Rows are points. Two turns around zero, p and q, are shown by what they do to some points. Where does a point land after both, in the order given? Backwards means that the second turn is done in reverse. Each puzzle has new turns, and all numbers are rounded.
(in the rows, 128 means zero)

Turn p:
[105 135 110] -> [111 144 108]
[178 143 159] -> [177 121 163]
[101  92 101] -> [ 91 106  98]
[137 119 110] -> [134 116 111]
[118 150 160] -> [126 153 160]
Turn q:
[156 129  88] -> [148 172 121]
[134 101 138] -> [151 111 121]
[ 81 111 154] -> [105  81 106]
[148 137 104] -> [137 159 131]
[120 162 154] -> [ 99 118 159]
Where do these land?
p, then q: [136 150 133] -> [128 136 150]
p, then q: [154 139 109] -> [150 153 134]
p, then q: [125 146 105] -> [121 157 129]
p, then q: [ 97  77 165] -> [112  66  98]

Turn p:
[151 131  95 140 177 158] -> [172 128  97 109 169 118]
[114 113 112 144 127 174] -> [144  91  98 148 139 129]
[149 148 140 100 116 126] -> [129 126 145  95 107 137]
[108 158 131 114 122 105] -> [ 95 147 124 113 118 144]
[102 125 154  94 108  93] -> [ 75 131 161 124 113 129]
[129  98 174 155 146  99] -> [131 152 176 167 149 133]
[149 167 144 133  94 122] -> [137 143 132 116  82 157]
[122  85  74 144 133 147] -> [142 107  91 151 144  77]
Turn q:
[136 108 153 125 134 111] -> [150  98 132 129 123 124]
[139 102 135 112 145 150] -> [131 106 135 110 135 159]
[143 133 166 126 110 169] -> [123 125 169 142 100 160]
[ 90 158 160  78 112 119] -> [ 79 101 160 123 108  88]
[124 135  91 161 131 109] -> [140 160  97 138 148 114]
[113 123 138 137 147 145] -> [128 124 147 133 152 137]
[111 158  61 172 112  55] -> [138 182  57 148 143  60]
[135 102 114 123 116 143] -> [121 120 109 129 125 157]
[161 134 133 117 145 152] -> [139 136 147  99 118 154]
Where do these land?
q, then p: [143 110 140 176 177 132] -> [187 138 150 101 152 135]
q, then p: [153 153 131  77  84 133] -> [ 82  99 124 138  76 130]
q, then p: [124 107 126 121 166 118] -> [135 123 145 109 157 105]
q, then p: [107 129 142 152 169 151] -> [148 136 152 122 169 154]
q, then p: [128 127 150  89  65 118] -> [ 96 110 121 178  85 111]
p, then q: [123 118 100 143 121 141] -> [140 140  96 129 133 126]
p, then q: [118 152 107 137 114 101] -> [ 99 156 119 135 123 109]

Turn p:
[138 128 119 132 117 132 126 117 159] -> [131 126 126 133 120 151 132 118 154]
[125 101 151 128 116 121 140 138 124] -> [138 115 154 139 141 125 138 146 122]
[ 87 119 115 154 141 141 126 130 136] -> [ 95 113 113 143 159 136 124 116 124]
[134 139 147 147 116 144 149 131 131] -> [133 157 144 145 143 136 128 129 132]
[147 139  62 101 164 134 125 142 146] -> [135 122  62  84 119 153 114 136 138]
[127 134 141 143 155 128 120 124 142] -> [124 132 124 120 148 113 131 110 146]
[117 141 115  61 119 142 144 134 151] -> [112 124 136  94 103 155  91 167 145]
[136 125 154 146 110 128 104 135 106] -> [148 128 144 156 125 103 123 113 115]
[143 116 139 121 119 122 126 104  92] -> [141 129 151 120 109 120 143 117  96]
[126 139 137 147 123  88 121 126  93] -> [124 136 125 146 113  88 156 129 107]
Turn q:
[145 132 126 149 139 142 120 132 136] -> [154 132 120 141 128 143 126 131 137]
[139 124 100 123 119 112 134 146 139] -> [138 109 120 119 113 107 130 149 132]
[137 116 124 134 149 142 126 167 134] -> [153 111 124 134 151 140 138 156 127]
[118 129 137 114 116 120 106 124 140] -> [108 116 140 120 119 140 122 125 142]
[128 111 118 111 136 140 125 114 133] -> [131 112 120 114 126 138 135 111 116]
[142 150 113  91 126 133 121 113 125] -> [131 137 138  91 100 137 132 127 116]
[110 142 110 137 132  80 115 110 109] -> [ 97 140 106 124 111 114  86 139 121]
[ 77 120 132 139 114 140 117 121  92] -> [ 82 130 132 164 129 138 130 123  96]
[147 114 115 128 125 121 119 107 124] -> [141 117 123 123 113 124 109 110 120]
[144 131 225 122 134 128 190 140 131] -> [136 171 178 120 207  98 148 103 162]
[106 138 123 146 130 135 137 106 140] -> [114 143 103 140 121 131 139 113 135]
[144 128 113 143 114 142 125 157 133] -> [153 116 134 148 117 126 140 151 133]
Where do these land?
p, then q: [153 111 126 124 126 119 143 144 138] -> [161 123 134 120 136 121 140 138 132]
p, then q: [122 125 154 125  89 118 107 153 114] -> [135 120 143 164 136 116  93 135 150]
p, then q: [100 125 119 148 128 146 134 100 157] -> [109 134 102 139 137 153 154 101 127]
q, then p: [104 148 101 147 137 133 146 112  95] -> [108 153  98 149 110 120 129 132  96]
p, then q: [ 91 159 140 142 138 128 144 133 121] -> [ 91 147 106 133 135 138 122 154 132]
p, then q: [155 133  99  95  96 112 106 138 149] -> [150  89 152 145  92 116 146 128 145]
q, then p: [131 102 109 108 123 119 125 151 143] -> [146  95 135 121 138 135 138 151 121]
q, then p: [137 127 117 150 136 126 132 150 120] -> [150 131 104 137 135 119 133 130 127]
p, then q: [145 130 157 100 145 139 158 102 101] -> [115 157 173  92 143 132 128 132 122]
p, then q: [142 120 150 152 152 102 108 102 144] -> [125 134 106 101 137  97 126  93 148]
p, then q: [155 150 139 134 138 138 116 112 111] -> [126 153 138 108 103 123 112 116 132]
q, then p: [101 104 127 109 129 155 118 139 142] -> [121 120 144 117 162 153 131 135 106]

Turn p:
[126 108 110  80 116 136 141 127 147  79 162] -> [106 110 103 120 132 125 122 103 145  90 186]
[113 171 125 139  88 131 152 131 106 160 135] -> [125 113 164 108 120 110 161 153  93 153 137]
[143 121 155 144 177 149 160 118 132 111 141] -> [123 142 128 159 163 159 149  94 117 106 114]
[154 107 124 152 166 141 128 126 132 142 161] -> [146 136 111 147 136 171 118 101 100 134 124]
[ 89 131 106 145  70  74  77  85 141 104  88] -> [133 142 117 139  73  39 115 139 175 165 132]
[128 151  70 159  81  89  93 105 138 104  91] -> [131 141  82 121  73  74 148 148 158 177 130]
[128 136 139 152 129 139 111 168  91 168 121] -> [141 120 138 118 137 137 112 170  87 140  91]
[139 134 129 105 130 152 130 128 118 181  96] -> [117 122 165  97 107 162 123 141 129 133  98]
[116 100 137 130 161 159 149 155 156 119 125] -> [107 101 121 156 165 162 118 119 142 119 120]
[109 119 142 107 167 154 136 126 112 149 154] -> [108 134 154 122 156 153 100 104 101 119 127]
[145 123 146 118  97 127 108 110 171  81 148] -> [135 139 114 166 103 119 133 131 156  95 177]
[148  81 154 120 152 131 167 138 111 129 140] -> [149 101 132 128 155 150 126  91 117  87 108]
[124 181 122 132 113 114 103 135  78 138  90] -> [121 159 134  88 116  93 141 176 114 143  95]
[131 129 133 108 146  96 136 141 160 127 141] -> [151 133 130 122 156 140 124 121 158 131 154]
Turn q:
[133 130 140 157 140  73  96 100 145 131 137] -> [140 159 132 143 115  97 101 138 112  75 135]
[101 152 123 152 108 126 117 134 106 166 126] -> [123 145 125 132 126 115 110 133  80 164 126]
[ 92 142 151 119 128 121  92  94 130 141 178] -> [ 98 156 173 117 116 135 111 151  97 109 163]
[129 153 132 128 135 130 157 128 149 119  95] -> [132 135 138 152 134 128 140 121 147 135  86]
[146 133 116 156 151 137 162 135  85 104 111] -> [146 106  98 165 167 151 135 107 120 130 121]
[139 156 185 125 117  82  96 119 144 147 189] -> [145 149 179 121  84 112 144 156  78  81 151]
[128  89 130 102  78 172 121 141 118 113  98] -> [118  80 112  76 116 152 109 129 148 156 106]
[144  97  85 111  93 157 162 132 148 106 131] -> [ 87  91  99 105 120 125 155  97 161 134 117]
[111 141 124 149 160 135 133 135 127  98 110] -> [127 136 114 169 146 149 122 143 144 129 118]
[140  85 100 129 141 165 158 180 145 114 106] -> [132  86  86 137 131 124 149 127 187 165 132]
[160 143  83 115 157 142 122 149 127 104 105] -> [146 153  84 134 133 157 150 105 163 135 125]
[ 82 108 132  86 100 113 140 134  89 154 119] -> [117 119 141  73 173 112 124 153 105 157 121]
[160 135 164 135 157 110 108  82 152 168 158] -> [154 151 185 141 102 106 113 102 120  92 163]
Where do these land?
p, then q: [115 171  84 102 145 101  84 105 147 163 117] -> [127 178 173  95  88 116 151 130 108 167 129]
q, then p: [105 138  84 140 108 151 107 113  90 160 124] -> [106 158 151  93 110 122  94 123  94 159 127]
p, then q: [122 106 138 134  77 134 159 126 150  87 114] -> [ 99  88 108 143 131  86 130 141 141  91 125]
q, then p: [142 134 103 140 145 115 123 131 145 152 110] -> [147 151 126 121 113 125 150 128 136 157 138]
p, then q: [142  91 185 140 110 132 116 164 126  91 116] -> [145 108  65 161 116 138 122 145 154  94 116]
p, then q: [108 103 136 125  83 133 154 134 159  98 147] -> [103  93 116 142 125  97 125 143 131  87 160]
p, then q backwards: [ 94  90 148 133 112 101 150 117 128  75 132] -> [152  88 113 159 148  98 172 110 146 140 126]
p, then q: [181 111 139 106 144 148 112  91  98 112 143] -> [ 97 131 116 120 128 189 128 108 112 108  91]
q, then p: [152 138 129 160 179 155 106 135 124 140 160] -> [145 133 119 162 108 140 147 126  71 138 158]
q, then p: [101 131 160 103 116 146 135 144 139 115 120] -> [125  97 150 135 143 146 116 153 144 114 112]
q, then p: [174 157 114 137 177 154 122 166  81 114 137] -> [115 123 106 133 102 186 170 102  72 137 132]
p, then q: [141 171  98 119 132  96 112 126 110 191 153] -> [165 140 166  80 121 144 161 105 100 160 143]
p, then q: [102 134 169 145 110 117 166 113 152 118 101] -> [141 101 151 171 130  87 124 142 138 104 110]
q, then p: [113 117 105 108 152 109 144 126 143 177 117] -> [163 163 154 114 152 134 133 118 147 153 143]

Turn p:
[129 104 108 140  94 144 128 129 137 117 140 127 120 139] -> [159 133 123 135  99 147 124 115 142 109 129 128 134 131]
[144 124 140 147 132 130 131 142 121 190 112 144 180 148] -> [148  96 157 160 149 128 133 130  78 131 122 105  88 126]
[150 143 112 110 146  99  82 141 112 175 100 132 118 149] -> [134 132 164 104 138 106  92 137 101 160 167 116  92 131]
[138 146 138  43 125 141  57 115 130 112 147 124 157 132] -> [111 152 125  91  81  95  85 164  85 139 111 113 149  72]
[100 137 117 118 140 139 143 123 128 154 139 146 110 140] -> [129 146 119 125 125 137 163 136 129 148 142 106 112 131]
[137 136 159 136 146 142 147 150 122 108 119 134 113 127] -> [128 114 119 115 148 109 143 147 146 119 105 140 124 149]
[126 125 118 136 143 144 122 120 119 124 127 142 119  75] -> [109 139 130 124 145 134 143 139 144  98 146 149 122  99]
[109 146 118 140 107 143 132 134 118 115 143 134 108 114] -> [115 137 120 133 110 131 138 134 164 107 136 115 126 133]
[146 124 108 109 135 125 147 127 109 139 105 145 185 130] -> [128 100 114 139 138 120 131 128  65 111 150 123 127 123]
[129 115 109 150 136 140 141 120 118 111 150 147 122 141] -> [138 135 135 124 118 152 154 134 128 107 134 133 143 151]
[116 148 128 137 118  74 105 139 143 118 124 117 127 142] -> [119 136 145 147 134 113  88 123 141 157 138 115 153 148]
[124  31 150 130 105 129 147 137 112 109 143 143 107 137] -> [190  79 114 111 121 184 137 142 157 130 122 148 158 118]
[141 147 112 128 138 100 150 140 178 107 151 141 131 131] -> [139 150 137 146 134  89 151 107 128 134 132 128 175 142]
[106 147 146 141 145 111 129  99 116 163 142  50 108 140] -> [ 79 137 142 107 138 161 116  79 140 172  97 111 103 139]
[144 144 111 131 103 137 137 135 127 108  93  84 145  65] -> [ 96 117  98 139 142 104  95  86 143  79 133 147 118 104]
[ 96 118 125 146 149 138 141 121 153 106 128 117 112 134] -> [133 162 107 132 147 150 140 123 146 132 111 136 141 144]
[141 139 177 134 114 140 138 103 135 120 113 148 113 135] -> [123 113 124 144 108 115 142 151 139 145 100 166 112 137]
Turn q:
[151  96 128 105 134 132 150 155 120 142 121 124 140 121] -> [112 147 130 101 130 121 137 118 136 115 113 126 136  86]
[119 113 137 116 153 163 107 134 107 111 143 146 146 161] -> [115 125 144 133 185 141 133 127 114 111 100 113 119 136]
[127 146 137 141 131 126 132 127  93 142  96 113 118 137] -> [126 120 114 129 110  91 136 139 114 114 106 139 114 140]
[152 134 148  87 173 131 139 100 141 105 110 129 109 116] -> [118 145 127 133 133 128 141 113 155  88 162 122  75 123]
[124 117 151 142 125 126 145 136  83  84  93 151 110 145] -> [114 111 142 141 132 107 136 119 126  65 112 159 146 151]
[128 153 144 134 102 120  90 144 152 120  90 128  94 142] -> [134  95 113 172 127 104  92 154 149 126 137 148 124 121]
[121 125 124 158 109 107 138 128 150 161 130 145 139 146] -> [116 100 139 117 113 129 142 147 134 168 130 138 150 129]
[146 114 136 141 146  94 129 134 133 166 128 140 155  93] -> [107 159 128 103 115 107 145 125 166 163 126 121 142 131]
[ 57 113 139 123 142 112 161 125 129 156 129 113 141  92] -> [113 136 108 125 119  96 167  92  94 151 163  98 160 129]
[157 163 127 110 107  97 136 116 127 155 157  84 157 132] -> [136 128 137  91  86 124  94 108 119 170 118 119  90 122]
[135 130  73 108 147 160 134 163 165  89 154 146 117 114] -> [177 135 111 105 171 177 119 135 146 102 155 115 145 105]
[138 150 104 103 131 147 160 124 143 124 103 130 137  85] -> [139 140 106 106  99 134 130 138 142  95 155  88 127 115]
[121 104 142 140 107 158 108 147 160 112 124 136 104 138] -> [125 124 139 166 154 139 112 156 124 122 143 144 151 103]
[133 147 151 156 138 150 135 118 100 109 154 128 100 118] -> [127 155 129 124 136 131 118 141  98 107 139 157 119 169]
[134 140 105 166 111 117  99  96 134 107 134  94 120 159] -> [178 113 154 161 110 140 122 139 118 150 112 148 108 148]
[108 104  79 132 118 106  99 103 126 171 169 165 133 140] -> [121 115 104 132 133 184 157 117 137 190  97 127 147 144]
[124 128 149 116 102 132 114 126 114 122 140 105 154 137] -> [119 128 150 137 124 123  97 112 104 136 109 113 123 125]
Where do these land?
p, then q backwards: [140 130  95  72 108 101 130 114 146 105 148 119 130 106] -> [106 111 136 117  98 100 166 161 138 142 122 113 123  86]
q, then p: [136  82 141 145 150 126 153 112 103 141  99 156 122 129] -> [120 115  79 167 141 121 158 134 136 137 127 122 148 151]
q, then p backwards: [118 131 132 151 129 107 117 176 156 127 118 127 132 138] -> [141 116 149 111 130  89 124 158 145 117 120 142 117 112]
p, then q: [125 126  84  86 136 106 111 130 127 112 151  76 139 126] -> [135 139 120 145 112 140 109  95 114 145 108  68  96 146]
p, then q: [117 152 156 117 120 124  90 144 115 139 109 142 123 122] -> [136 134 102 141 148  99 111 123 138 155 134 148 144 112]
p, then q: [163 112 131 145 127 170 158 130 113 158  84 135 131 155] -> [122 127 118 133 129 157 150 129 136  83 111 193 117 119]
q, then p: [136 127 147 149 111 119 101 139 142 151 152 148 119 162] -> [158 134 142 137 158 139 137 162 123 143 134 110 102 111]
q, then p: [114 141 153 146 118 153 119 136 123  94 131 162 137 154] -> [145 127 131 114 154 150 110 164 116 127  95 121 145 147]
q, then p: [146 105 126 170 153 171 116 122 104 124 108 167 116 122] -> [139 131  96 141 163  93 138 146 126 109 114 109 137 180]
p, then q: [104 148  90 108 108 106 137 134 130 137 158 120 156 101] -> [157 155 146 132 102 127 126 106  91 156 138 104 133 150]
p, then q: [118 112 140 138 165 161 142  90 135 140  93 155 138 152] -> [122 117  91  91 142 128 147 160 120  87 108 156 135 139]
q, then p: [111 110 132 156 143 165 152 111 100 151 102 143  83 150] -> [137  97  93 132 148 136 160 147 141 100 158 108 146 171]
q, then p: [138 162  97 117 112  90 132 116 162 119 134  90 119 104] -> [145 129 170 124  71 115 125  97 136 123 133 142 119 100]
p, then q backwards: [115 133 156 130 104 112 126 160 130 106 134 124 118 137] -> [130 146 118 138 115 111  99 144 132 127 105 148 150 123]
p, then q: [147 156 119 103 159 106 147 110 109 115 163 107 142 109] -> [108 114 129 129 120 120 147  75 100 128 131  86 134 143]
p, then q: [123 122 157 125 126 149 123 159 158 138 145 125 117 113] -> [138 141 127 126 104 102 130 137 163 122 155 126 120 109]
p, then q backwards: [125 126 119 118 109 108 122  94 123 116 148  78 155  96] -> [123  95 146  83  78 116 140 139 118 129 141 141 130 121]

Turn p:
[129 129  87 165 113 158 149  61  99 159  95 144 134 151] -> [114 119 155 125 109 200 133 170 141 135 184  99 133 143]
[162 112 127  92 130  97 113 150 144 137 109 160  85  87] -> [156 124 136 143 146 142 112  53 100 145 119 140 128  99]
[113 141 143 156  95 138 153 112  88 106 122 130 203 159] -> [ 61 119 148 138  97 105 130 173 141  91 163 125 139 156]
[155 125 123 113 108 165 109 139 138 166 170 147 108  99] -> [182  76 137 119 161 117 129 111 118 131 134 103 136 131]
[ 98 123 144 183 133 133 189 108 107 103 119 106 170 130] -> [ 62 138 139 150  90 116 152 171 174 139 126 105 129 134]
[126 152 113 134 121 110  97 133 169 126 125 137 105 108] -> [148 127  82 123 136 149 124  94 130 114 118 127 146 118]
[100 114 166 137 136 100 125 130 120 114 161 126 128 151] -> [125 148 121 120 122  87 138 124 163 131 133 159 110 146]
[165 124 109 130 169  98 111 143 137 122 145 127 131 119] -> [146 176 118 133 145 111 120 102 107 136 125 102 135 129]
[118 123 143  92 158 112  84 142 140 132 134  99 123  88] -> [137 129  94 111 144 108  89 102 109 152  88 131 104 132]
[111 141 148 110 167 107 109 144 162 146 107 148 113 112] -> [147 141 101 137 142 131  80 107 143 144 111 152 134  97]
[103 124 125 129 130 130 149 143 113  79 156 113 140 129] -> [ 93 137 122 138 145  99 166 142 133 122 108 134 118 143]
[170  84 103 137  90 193 103 125 154 159 114 135 117 144] -> [197  89 165 141 107 169 130 140 103 111 122 108 145 163]
[122 132 131 106 129 132 165 105 141 114 139 119 154 152] -> [104 142 159 110 139 126 130 151 149 100 112 125 122 122]
[140 162 164 123 148 124 129 156 121 112 136 107 106 132] -> [137 138 104 129 122  88 136 134 116 125 123 137 105  85]
[131 126  86 149 115 171 135  80  89 118  81 166 122 154] -> [114 119 149 163 125 203 141 165 117 117 180 123 116 143]
[113 132 110 107 136 108 122 173 131 157 122 127 110 129] -> [141 132 118 114 144 125 122 120 105 158 119 161 160 112]
[119 131 154 113 100  97 134 132 125 126 142  85 128 133] -> [110 124 127  83 103  99 141 115 127 124 111 145 118 124]
Turn q:
[157  88 115 131 132 148 107 117 147 138 145 151 159 106] -> [130 135 157 173 145 135 115 108 126 156 154 140 132  98]
[137 164 133  82 138  95 146 120 133  97 130  97 145 150] -> [146 110 137  91 153 130 129 144 111 105 126  80 162 150]
[145 115 144 160  92 155 115 151 138 162 100  99 125 103] -> [ 83 114 123 164  95 131 156 146 133 160 107 135 128 102]
[164 112 122 136 126 180  96 176 129 125 119 139 118 134] -> [106 146 144 188 127 135 124 144  91 124 101 146 105 119]
[135 146  97 131 123 116 130 107 142  99 126 145 117 110] -> [164 147 104 134 123 111 123 132 119 121 148 120 147 118]
[104 101 163 145 102 144  90 145 150 125  93 158 123 121] -> [114 114 115 176 137  97 118 140 170 129  96 153 109 110]
[122 126 150 116 144 111 179  89 115  76 140 112 120 158] -> [167 113 137  72 131 119 131  88 122  93 108  93 129 121]
[157 101 117 150 130 133  86 130 134 143 137 124 124 101] -> [121 137 152 161 106 130 115 148 126 153 150 139 117  98]
[153 114 105 144 145 117  98 130 122 116 151 123 105 141] -> [154 141 154 132 103 133 101 147 107 132 137 130 105 124]
[100 134 135  97 193  80 164 115 128  92 110 109 123 156] -> [175 113 144  77 153 130 154 132 148  75 139  89 108 157]
[129 107 109  95 111 107 121 128 122 126 172 124 115 119] -> [140 132 138 118 118 167  85 130 133 118 139 135 155 119]
[145 117 150 164 109 153 101 174 108 149 129 155 137  67] -> [ 73 121 126 166 118 113 132 143 116 132 144 193 124  88]
[113 151 156 136 100 109 171 125 126 185  92 167 129 148] -> [117 117  71  92 165 132 162 126 149 169 101 156 120 135]
[ 99 139  88 110 115 132 147 105  87 151 112 123 143 131] -> [107 129  79 114 127 156 122 100 130 132 156 104 122 154]
[127 113 102 141 135 146 132 158 160 123 160 117 123 113] -> [143 141 157 161  99 144 140 122 124 121 132 153 149 138]
[ 86 174 126 146 107 115 143 113 103 156 129 128 171 164] -> [107  99  92  91 134 109 125 103 127 162 134 128 132 189]
[103 175 164  91 173 133 148  95 134 115 131 104 100 154] -> [128 165 147  67 144 106 145 127 147  95 104  84 132 156]
Where do these land?
q, then p: [ 96 151 125 170 142 156 124 116 123 123 113 147 106 111] -> [112 144 113 103 137 151 160  98 144 111 150 138 148 107]
p, then q: [102 118 161 128 149 114 150 128 124 162 128 142 168 133] -> [126 115 146 138 148 110 114 163 168 151 128 150 144 147]
p, then q: [ 98 146 135 113  99 103 144 117 133 118 114 148 127 148] -> [143 143 122 146 152 107 116  99 150 105 129 146 146 130]
q, then p backwards: [113 127 104 124 117  90 127 158 141 122 157 115 172 123] -> [115 113 114 140  87 152 109 138 119 165 120 164 142 136]
p, then q backwards: [178 125 139 118 152 194 132 157 120 112 109 128 109  35] -> [191  81 125 142  93 155 109 117 133  83  69 116 172 171]
p, then q: [191 153 103 127 143 115 135 122 149 112 126  93 110 136] -> [ 95 132 107 104 106 124 144 135  93  96 141  88 156 112]
q, then p: [ 91 111 140 133 108 116 129  99 143 127 112  94 114 148] -> [142 126 140 104  96 159 123 116 122 110  85 127 140 131]
p, then q backwards: [ 97 109 100 151 127  97 142 122  99 121 113 126 106 148] -> [126 139 109 142 136 141 145 142 135 191 137 126 125 110]
q, then p: [109 109 135 121 139  99 114 108 151 110 135 146 122 135] -> [160 149 124 131 122 120 111 100 123 107 113 112 124 122]
p, then q backwards: [184 137 140 130 118 100 131 118 115 124 187  91 102 146] -> [135 154 138 161 187 126 165  79 118 103 118 117 111 127]
p, then q: [115 119 168 114 138  98 114 121  94 109 120 134 225 108] -> [145 100 123 112 108  90  66 159 186 128 125 131 108 182]
p, then q: [150 117 122 126 122 200 140 153 138 110 115 140 126 144] -> [124  89 139 142 112 115 158 128  92 112 111 152  95  98]
p, then q backwards: [104 137 111 130 114 121  81 196 140 181 117 149 111 149] -> [136 153  99 142  77  84 154 144 151 115 173 172 144 116]
q, then p backwards: [127 144 111 101 145 149 123 112 123 135 140 121 109 135] -> [145 122 105 132 149 106 124 105 135 121 127 121 147 140]
p, then q: [163 117 123 135 106 169 133  94 125 154 132 144 115 121] -> [113 123 177 129 107 142 129 115 118 128  94 120 129  93]
